Each wall is flat, endless, passes through zero and stands at right angles to its row. A trip goes straight from one point to another. Which walls does it cross, in order?

Walls:
(1): [-15   6 -14]
(2): [-40  38   1]
(3): [ 15   4 -24]
(4): [ 13 -43 -23]
(5): [  0 -12 -20]
Trips:
[-30  12  -9] to [-45 -23   4] => 4
[-50 -28  11] to [-11  -4  29] => 5, 4, 1
[-32  14  -5] to [ 45  -6 -32] => 5, 3, 4, 2, 1
[-8 39 20] to [ -5  66 -35] => 3

Walls:
(1): [ 30  21 -29  -2 -55  15  14 -13  47 -11  39  14]
(2): [  2  26  42 -13 -26 -20 -45   5  -7  13 -23  92]
(3): [-10 -67  -9  -1  24  23  21 -11 -48  25 -36  55]
(4): [ 16  34  14 -36  27  62 -23 -18  -7  22 -36 -15]
(5): [ 42  -5  19  10  14  20 -44 -63  17 -20  13 -22]
(6): [  8  15  15  31 -17  25 -15  -7 -12 -57 -12   2]
(7): [-76 -72  23 -31 -52  26 -23   8  16   3  32 -16]
(8): [ -8 -75  38 -20   5 -34 -24  14 -15  27 -51 -10]
(9): [ 52  19 -15  -4 -13  14 -57 -21 -17  29   8 -59]
Trips:
[ -6 -47 -26   4  10   1  23  -1  24 -19 -48   6] to [  1  20  14  -9 -36  13  -5  34 -42   8   1  46] => 6, 2, 1, 4, 8
[  1  33 -24   9  15  -2 -12  66  17 -79  23 -56] to [ 71 -36 -27  38 -95 -21 -37  72   6  54  38  22] => 7, 2, 6, 8
[ 17  10 -26   5   2  21 -10  -1 -34   6 -16  -9] to [-35   8  15  22  -8  12  23  -8  20 -36  21  12] => 1, 9, 3, 4, 7, 5
[ 84 -21  49   6  18  14 -19  -9 -26  76  20 -61] to [-78  74  10  22  27 -54   8  26 -29 -35 -34   4] => 5, 2, 6, 9, 4, 8
[-50  27 -18 -44  38   8 -60 -61  22 -70  77   0] to [ 53  10 -42   4   2  55  78  -7 -19 -30 -27 -40] => 7, 3

Walls:
(1): [ -9 -37  22 -30 -52  22 -20 -40  -9  54 -43  38  -8  -4  -3 -29   2  48
   8   4  29 -62  32 -41  20 -10  -4 -13  53  -7  37 -17  14 -35  21   8
 -18   6   4  25  15 -27   4 -34  13 -21 -29 -13]
(2): [ -3   0  26 -45  27  18  18  24 -10 -11   6  -1  -2  -4  10 -30  15  44
  32  19  -7  73  -7  13  12 -14  22  -5 -43  20 -59 -57  -3 -49  -1  22
 -28   9  70  48 -25  21 -20  10  12   7  10  -6]
(3): [-11  58  35  -6  42 -44  26  28 -36  -5 -10   5  -1  31   4  23 -10 -28
   1   2 -35  -7 -36  12 -51  10  18  14 -39 -33  -5  48   1 -23  14  -8
   0   1  11  -2 -13  23  24  18  26  36  57 -33]
(4): [-38   2 -40 -35  22 -15  21  13  -3  28   0 -12  25 -27  -8  16  -8 -19
 -25 -22 -40 -29 -26  62 -26  -3   9  -7 -11  12  -1  -7  11  -5  -6  10
  -2  -7 -35 -17  31 -12 -48 -22 -27  24 -29 -38]
(5): [-44  26   5  41 -33 -29   7  27 -11  36  49 -10 -46  -5 -21 -20  34 -26
  -6 -39 -25 -44  13  -5 -34  42 -15 -11   4   8  34  20 -19   8  -6 -10
 -10  35   0  23  20  -3  14 -19 -22 -10 -30   6]
(6): [-37  13 -17 -36 -11 -28   3  -6 -15 -32 -29 -34   2  -8   8 -26 -14 -29
 -21  -7  -2   3 -52  35  30  40 -45  -7  18  16  -2  -5  43 -25   5  -4
 -35   4  71  36  15  -9 -18 -40 -16 -24 -26  57]
(7): [ 20 -64  21 -36  13 -12  13  16  22 -31  -1   7 -14 -37   7  14  62 -30
  23  -2  35  -6 -13 -27 -30  21 -18  31 -30  11 -21  17   6 -33 -12  22
  23  44  31  11  43  13   4  -7 -88  -4 -49  22]
(8): [-37  -6 -22  17 -27 -37  40  17   9 -69  33 -25 -16  -3 -25  38 -42   9
 -12  33  -9   5 -10  10 -18  12  12 -22  13  29  37 -34 -26   6  36  66
  27  23  19 -53 -45 -23  -7  11  28 -13 -10  -1]
(9): [-28   6  -7  24  23  38 -46  37  21  -4  15  31  67 -11 -43   1 -38   2
  61   4 -13  33 -15 -20  -8  14 -14  46 -45  23 -19   9  17  23 -31  26
  -5 -10  36   6 -37 -17 -14 -11  55   1  31  -2]
(10): [ 31   8  16 -28  29 -34 -19   5  22   9 -13 -16 -18  -1 -21 -35  12 -25
 -43  28  14 -41  17   9  36  -8  31   4  -6 -19   6 -91   8  20  67  17
   7 -33 -27 -12   5  -7 -17 -17 -32 -24 -26   0]
(11): [ 16  20 -14 -59 -45  20  14 -12  27 -20   9  16  -2 -23  22   0 -42  22
  24  15  -8  25   0  59  -1  29 -34   0  -7   5  -7  27  18   4  35  -3
  -3  21  36 -42 -24 -44  10  75  -4 -48  52  -9]
Trips:
[-25   5   7 -13   8   7   3  10  -3  25 -18  46  -4 -17  16  -4   2   2
   3 -16 -32 -21  10   7  55   9  36  25  17 -18  -4  61   6  38  -1 -22
  12  22  56 -12 -20 -20 -12  31  12 -33  11  41] to [-81  28  46  38 -38 -12  35  15  -8  -2  -3   6  14  17 -12  24  -4  14
  43   3 -35 -34  34 -14  61   1  55   7 -12  42  26  12  51  55 -13  27
  21   2  15   3  22  -8  -4 -73  40 -20  13   3] => 8, 11
[ 35  -4 -14 -10  -5  32 -49   5 -15 -36  -6  12  -8  22  -5  24   8 -32
 -26  32  10  12 -50 -57   4  23 -26 -54 -35 -27   2  30   2  -4   1 -34
  18 -21  35  10  74  30  -6 -13  14  24 -12 -14] to [-17 -45  16  11 -47   5  22  29  16 -17   7 -35   3  63   3  32  13 -11
 -13 -11  18  14   8  -4  41 -33  -5  22  55  -4 -18 -29  18 -30  -9  37
  13  30 -63 -44  46 -15   4 -32  71 -26   6 -10] => 1, 3, 8, 6, 7, 10

Walls:
(1): [-34  25  22   5   3 -30 -47  34 -17 -15  38  18  -3 -47   9  -2 -34 -11
   1  -4  42   8 -12   0  20  11  -6  18  40   1 -52  -6  36  13  -4 -34
   8  44 -28  -8 -17  -4  36 -25 -23  36 -40  39]
(2): [-57  -1  16  16 -26 -26  27 -21 -29 -33  32 -45 -27  56 -41 -34  37 -15
   4 -30 -26 -10  -8  37 -20 -16   0   4  11  -6  30  56  20  -8 -28 -23
   6   1  16 -31  -9  12  15  12   4  46 -36 -30]
(3): [ 47  -6 -28 -29 -62  22 -52  41 -46   3  -3 -45   9  -5 -29  -4   0 -20
   3 -39 -19 -28  27  13 -21 -43 -15 -39 -10  22  40 -52 -31 -29   5 -22
  -1  44  12  20 -32 -33  18  -2  18   4   0  31]
(4): [ 18   9 -17   9 -10 -18  49 -36 -26 -13 -31  -4  29   2  38  -3   3 -18
  24   5 -20 -10  -9  12 -17 -45  40   9 -11  14  40  -5 -39   6   7 -39
  14  26   0 -50  20 -22   8 -49 -16  47 -41  -7]
(5): [ 41  -1   4  -4  33  -1  12  11  29  20 -40 -44  13  -6  17  70 -21 -65
  34  -8 -20  52 -33  -5  15  32  -9  39 -35  42  50  39 -63  43 -22 -27
  -3 -18  -4  33  17  20   0 -15  23  27  -1  29]
(6): [  8   0  15  -2 -32 -11  35 -10 -20 -29   7 -34  27  21 -31   5  10  36
   5 -29 -40  37 -35  -1 -56   2  14 -17  12  87  63 -14 -26 -10 -12  -3
  11 -30 -14 -39  20 -18 -29 -22  25  41  33 -41]
(7): [ -5 -33  -8   8  26  25 -12 -26  11 -49  10 -34  48  15  17  20  10 -33
  -3 -10  14  15   2  39 -47 -15 -33 -32  40 -25  -1  48 -17  66  22 -14
 -13  76  65   5   0  52 -59 -29  64  66 -48 -38]
(8): [ 50  41 -10   2  63  14 -15 -45  21  38 -41  32 -22 -22  74   0  22   5
  26  28   5  11 -16  10   2   6  -3 -11 -64  37 -30  -7  11  -5  43  -8
  20 -51   2  -6   5 -24 -60 -21  10 -10  36 -14]
(9): [-37 -13 -19 -11  14  -1  44 -34  14 -23 -47  14 -17 -30   6 -14 -47 -10
 -12  48  28 -20  28  27  -8 -30  27 -24 -13   9 -33  50   5  10 -14  -9
  46  -8   1 -11   6  32 -15  36  12 -21  -5  10]
(10): [ 59   4 -16  26 -28  17 -16 -29  -3 -15   8 -51  59 -48 -32 -19 -34 -13
 -64  36  -6  27 -30  25  -6   3 -27 -10  29 -59 -16 -11  68   7  16  59
 -13  43  19  -8 -21 -21 -40 -23 -31  29  52  39]
(11): [ 33  -5  60 -22  25   5  -7  -4 -14 -11  24  34 -10 -45   9   2 -37  47
  23 -12 -35  18  18   5   1 -26  54 -46   7 -45 -17  45  95  12 -19   3
  11 -29 -21 -27  -1 -18  -1  -5 -36   8  -2  -3]
(12): [-13 -23  -1 -10 -35   4 -33  -9  58  85   0  11  -7   3   3  12  23 -21
 -20  40  13  -2  17 -44   6  13  35  21 -15 -11  11   1   9  11 -10 -14
  -3  59  -1  51  82  24 -17  33 -18  39  44  56]
Trips:
[-13  -9  23  -3 -42 -62  32   5  37  -7  19 -10  13  20 -13 -35  15  12
 -48 -22   9  33  24 -21   6 -18 -21  44 -16 -40 -50   5  25  57   5  -8
 -30  -7   7   3   6 -32   0   3 -30  26 -30  11] to [ 19 -28  48  41 -36 -31  16  20  30   6 -16 -17  13  22  19 -21  12  11
  25  -7 -22  21  15  13 -23   0 -45  -1  20   5 -58  63  43  69  21  19
 -69   4  28 -17 -37  20 -46 -10  -5  71   8  36] => 5, 6
[ 47  24  17  27  53 -38   8  -7 -32  12  53  19 -10 -22 -11  20   0  15
  31 -56  27   8 -18 -25  10  36   2  19 -21  30  -3 -17  54 -25   8  29
 -10 -19  -3  23 -28  53  10  22  39 -31  57  26] to [ 15   4  45 -42 -24 -46 -60   7  -9  -8  44  10   5 -26 -64  -6 -26  13
 -20  31   4 -65  42  47   0  21 -16  16 -23 -31  19  11 -60   2  65  49
  20  13   9 -20  -2 -44 -18 -23  35  -1 -76   3] => 10, 5, 3, 8, 7, 11, 2
[ 29 -25 -14 -11 -54  40  33   8  14 -28   9  53   3  38  30  -4   2  15
  16  -9  46  26 -23   6  19  -2  14 -30 -35 -53  -1  48 -29  15  31  -9
  -9  13 -22 -14 -11  37  17 -30  37 -12 -69  14] to [ 43  17  32  -1  28  15   6 -23   5 -15 -17 -29 -22 -24  13 -24 -25  10
   1  35   4 -36 -16  29 -58  17   2  -6  23  56 -25 -10  18  -4  55   4
   4  29   0 -39 -36 -10  45  15  -5  49  -2  62] => 1, 2, 5, 8, 3, 10, 6

Walls:
(1): [-13  24 -13  38   4   7  30  -8 -22  45 -14   6 -14  44 -13  21 -10 -43
  16   8  -2   2 -21  -3 -22  -7  14  -3 -11   4 -19  18   6  -4  -6   1
 -12 -25 -15 -31 -12  10 -13  -8 -27  33 -48 -13]
(2): [-42  -5  41  31 -28 -64 -18  16 -19 -27  -5  38 -55 -44   1 -32 -14  38
 -12  33   7 -43 -37  -5   1  -4 -11  58   2 -17  -7  39  22  -6 -27  -3
  14 -83  -7  27   9  45 -11  21 -16  48  37  10]
(3): [ 15 -40  14 -41  36  24  -4 -16  -1  -2  31  40  -3  61  -7   4  -7 -30
 -38 -37  31  14  -2 -47  32   5  -3  35  20 -10 -16   9 -13   2 -25 -20
  11 -30   2  -1  23  95 -37 -10 -19 -19 -19 -33]
(4): [ -6  -5 -57 -29  29 -39 -16  23  -5  31 -22  -7 -28  64  -3 -13  60  -7
  21  -1 -57 -27  -6  28  -3  42 -51 -10  -2  -4  46 -29  58  17 -25  19
  12  -5 -13  22 -39 -37  10 -42 -65 -28 -26  24]
(5): [ 21  69 -33 -44 -21 -18  56  57  12  20  33  15 -44  26  19  17   7 -48
  44 -56  22  10 -17  21  16 -25  17 -17 -45  -5  17 -32 -53  24 -25   4
 -23 -12  -9 -31 -21   1 -22  15  19 -24  43 -29]
(6): [-53  24  -5 -11 -12  68   3 -22 -14  22 -13 -17   8 -17   2 -26  14 -49
  18  28  -2  13   0 -36  -3 -30  37 -11  34 -17  10 -35 -16  -6  20  -9
   0 -12  24   4  19  36  -4  26  33  11  -5  49]
(7): [-20 -26  29  -6 -21 -23 -12  13 -10 -13  40   6   0  47 -22 -18 -13  -4
  19  -9  -1 -16  -7  12  33   4  -5  11  43 -12   0   4 -17  15  -6  42
   0   8  44   7   5   3 -13 -25  29  27  19   4]
(8): [ -9  -8   7  54  10 -28  37  25  10  60  -2  -6   0   3   0 -54   2  41
  25 -41 -12 -38   0  -6  36  14 -17  26  21   0  -8  38 -25 -27  47   9
  40   7  11   7  -7 -12  30  16 -21  -5  22  -4]
(9): [-26  53  -5  25  63  16  34  -6   9 -30  22  21  -6 -44 -19 -42  -8  36
 -21  60  43   1 -29  -2  50  12 -28  -6   0 -50 -25   0 -36   9  -4  -3
   5   6  33  -4  30  33  -3 -16  24 -13  -8 -13]
(10): [-27 -37  19  13   1  -5  -8 -18   4 -39   5  16 -54 -22   9  10  19   4
 -28   4 -30   7  -6   9  44 -56 -60  12 -25 -21   7 -32  -1 -19 -38  -9
 -29 -11   3 -27  -4  36  18 -17  54 -13  17  19]
(11): [ 21 -23 -10  -3 -34  23  24 -33   6   0  14 -19  37 -39 -12  18   0 -12
  -6  -2 -17  41  24 -21   6 -25  13  38  23 -17  11  21 -42 -31 -24 -18
 -23  -7 -37  49   9  42  38 -17 -15  -2  43  28]
Trips:
[ -2 -45   0 -32   8  28  27  -1  -9 -30 -52  24  10 -75   3  33  14 -14
 -10   6 -38  44 -10  14 -27   8 -18  -1  37 -21  18 -33  -9  10  57  12
 -12  22   7  21  18 -25  10  33 -37 -29  -5  21] to [  6  -9  11  13  41  20  -8   3  -3  76 -64  13  53   1   0 -25  21   9
  16  27   7  26  -2 -21 -40 -27  43  29 -15 -21  18  29  -7  12  10 -47
   7 -20 -50 -60  15 -23 -35 -13 -11  -8 -12  -2] => 10, 4, 1, 8, 3
[ 14 -32   8   0  19  -4  32  33 -33  -6  24  15 -17 -45 -46  -1  -2 -57
  12  30  45 -10 -62  13   8  -6 -18  20 -45 -13  60  -9  -9  15  21   2
  30 -41  -9 -49  -2  50 -47 -39  11  13 -49  24] to [ 60 -32  10   1  39  28 -16 -35  10 -27  23  -3 -21 -38 -33  37 -13 -13
  -9  17  29  14  44 -17 -43  36 -21  10 -24   5 -32  -1 -19 -10  -8  -6
  29  65 -23  43   5  -8  15 -17 -26 -27  23 -51] => 7, 6, 11, 5, 2, 1, 10
[  8  10  -7  16  11 -33   9  27 -10  24 -36  56   1  18 -15 -20  21 -48
  -8  -9  16  22  25  11 -17 -56  -4  10   6 -40  18  -2 -12  36   0  12
 -49  42 -65 -34 -22  26   6 -42 -40 -57  17   2] to [-20 -23 -39 -17  18  15  15  29  46  13 -24  -5 -22   9   2  13  10  12
 -18   0  -5  18  25 -32  28  57  -6  -2 -15  20  38 -27  57 -22 -39  46
 -15  15  27 -11 -18 -14   9  31 -49  68 -16  15] => 11, 10, 3, 5

Walls:
(1): [ -2  -6  -3 -30  -5 -21 -34 -45  18  -8 -13 -27  25  26  -9 -24  16 -16
   5  15 -36  45 -27  36  30  29 -28  -3   2   5 -15  32 -43  20 -23   1
 -29   1  43   1 -39  -8   9  55  13 -22  32  42]
(2): [ 13  14   4  25  35   0  28 -40 -17  10  -6   8  35 -11  -4 -52 -43  79
   3 -56  22  -5   4 -35  13  19   2  27  36 -36 -59  15 -23 -25 -14   5
 -18 -26  23   6 -10  16  -5  59  37  26   2  26]
(3): [ 20 -20 -26  63 -46  -3 -18  -5  -5 -25   0  18 -14  14  88  36 -49 -41
  36   1  36  39   7 -11  24   7  -6 -33 -13  39 -11 -56  -6  24 -38  72
 -25 -39 -40   2  23 -29  23  15 -42   4  -6  -3]
(4): [-16  23  46 -31 -32  -6 -12  43  29  42  -1 -52   3 -13 -19  17  17  55
  50 -43   0 -54 -27  -9   8  26  19 -49 -31  10 -30  43 -35  25  68  12
  34  25   8  11  -7  45  54  58 -61 -32 -74   7]
(5): [ -4  22  30  41  12 -27  66  -4 -42   6  -6 -47   5  17   9  14 -49  36
 -29 -12  -8  28 -23 -67   2  41  12 -23   1   1 -40   1 -21 -23  11  13
 -37  17  28 -59  49  38  28  39 -16  46 -34 -35]
(6): [ 19   0 -14  16   3   3  15 -65  -3 -38  14 -50  -6  51  17  -8 -20 -26
 -25 -29 -19  23  10 -24   5 -11  34  69  23 -43 -54 -27 -24 -27  40   2
 -25 -25  25 -22   2  15 -19   4 -27  -5  56   6]
(7): [ 53  14  -8  37   1  19   2   0  32 -11 -24  27 -26  49 -18 -17 -18 -33
   6  33  25 -33  34  45  -1   6  52  -8  47   9  11  16  72   4  19  10
  13  38  14  11 -29 -13  26  -9   9 -22  23  24]
(8): [-36  21  43  23 -31  10  11 -47  83 -14  29 -40  36  56  30  11 -16 -23
  10  51 -11  17  18 -19  -3 -56  -2   5 -32   9 -30 -25 -37 -19  31 -18
 -50  47  24  -1   7   8  59  23  13 -12 -19  19]
(9): [-15  29  -7  18  -8 -58   2 -37  64 -38 -19  18   9 -13  20  20  -3 -46
  -7  18   5   4 -30  12  10 -26  47 -17  33 -10  27  13 -28  32 -24  21
   7   6 -15  23 -22   6  -3  45   8 -11  61 -34]
(10): [-12 -32 -25 -78 -19   8  -8 -16  -8 -24  -9  -7  64  53 -33  -8 -12  -7
  -8 -16   0  -2  51 -52 -66   5  -1 -49 -22 -14  41 -16   2  -3   0   0
  60 -24  57  10 -80  52 -23  26 -29  13  23 -41]
Trips:
[ 28  -2 -25  17  42 -93  -6  -1 -31 -68  14  28  30 -34 -47 -17 -33 -22
  -6 -19 -16  10  17  -3   8 -73   7 -43 -10 -29  -6 -18  -6  54   5   5
 -17 -12  -6  42 -46  39   8  23 -11 -13 -10  11] to [ 33 -22 -25 -22 -44  -1  31 -45   8   0  -8  -9 -12  24   9 -25  24  55
  24 -17 -30  22 -18  -5  42   5  26  -4  61 -21  35  23  -6  30 -44 -40
 -13   1 -17 -15 -44  -7  -4 -16  -3  42  -5  11] => 7, 3
[-30 -38 -24  15 -55  27 -15  49  -7 -11 -23   8  53  -8   1  33 -21 -15
  35 -41 -21  10 -32  40  30 -30  17  41  17 -34  17 -36  -5  12 -15   8
   8 -10 -17  27  37  18  32  61 -16 -29 -22  -1] to [-35 -16 -11 -40 -30 -20   4  -8 -44 -41 -20 -15   8  27   1  -4  -8   1
 -37 -34  20  50 -27 -12  35  31  19  59 -29  27  36  11  29  -8 -20  23
 -49   2  25  19 -11   4 -29 -16 -69  30 -20  30] => 6, 8, 10, 5, 9, 4
[  9 -52   5  -4   7 -67  56 -33 -16 -17  55 -37 -14 -23  29  37   8   0
 -50 -12 -27  13 -90 -15   4  42 -81  31   4  27   9 -36  51  -5  11   5
  32  10  70  -2  -7  28  46 -13 -11  -8  29 -23] to [-20 -32 -16  -8  35 -15   1  -9 -67 -19  10   9  25 -22   3   3  24  -5
   7  24 -24  24  15  19   9  24 -58  30 -76 -28  17  68   0  17  42  -8
  53  50 -29  -8 -11 -28 -27   0  10  27 -18 -21] => 6, 5
[  4 -34  20   0 -22  30  45 -36  35 -49 -26  -1  26 -19 -12  42  29  34
  17 -33 -29 -17   2   0  14  -5  32 -17 -26 -25  -4  10   1 -58  31 -21
  17 -35 -26  16 -38 -13  38   8  49  -4   4  34] to [  4 -34 -23 -29  -3 -58  14 -45  -1 -16  -2  10 -10  32  -3  27  25 -55
   3   3 -20 -28  43  31  38  22  -6 -25  17  59 -12 -46  18   3  26  -9
 -45   5 -13 -22 -10  46 -18  25   6   4 -28 -14] => 2, 3, 4, 5
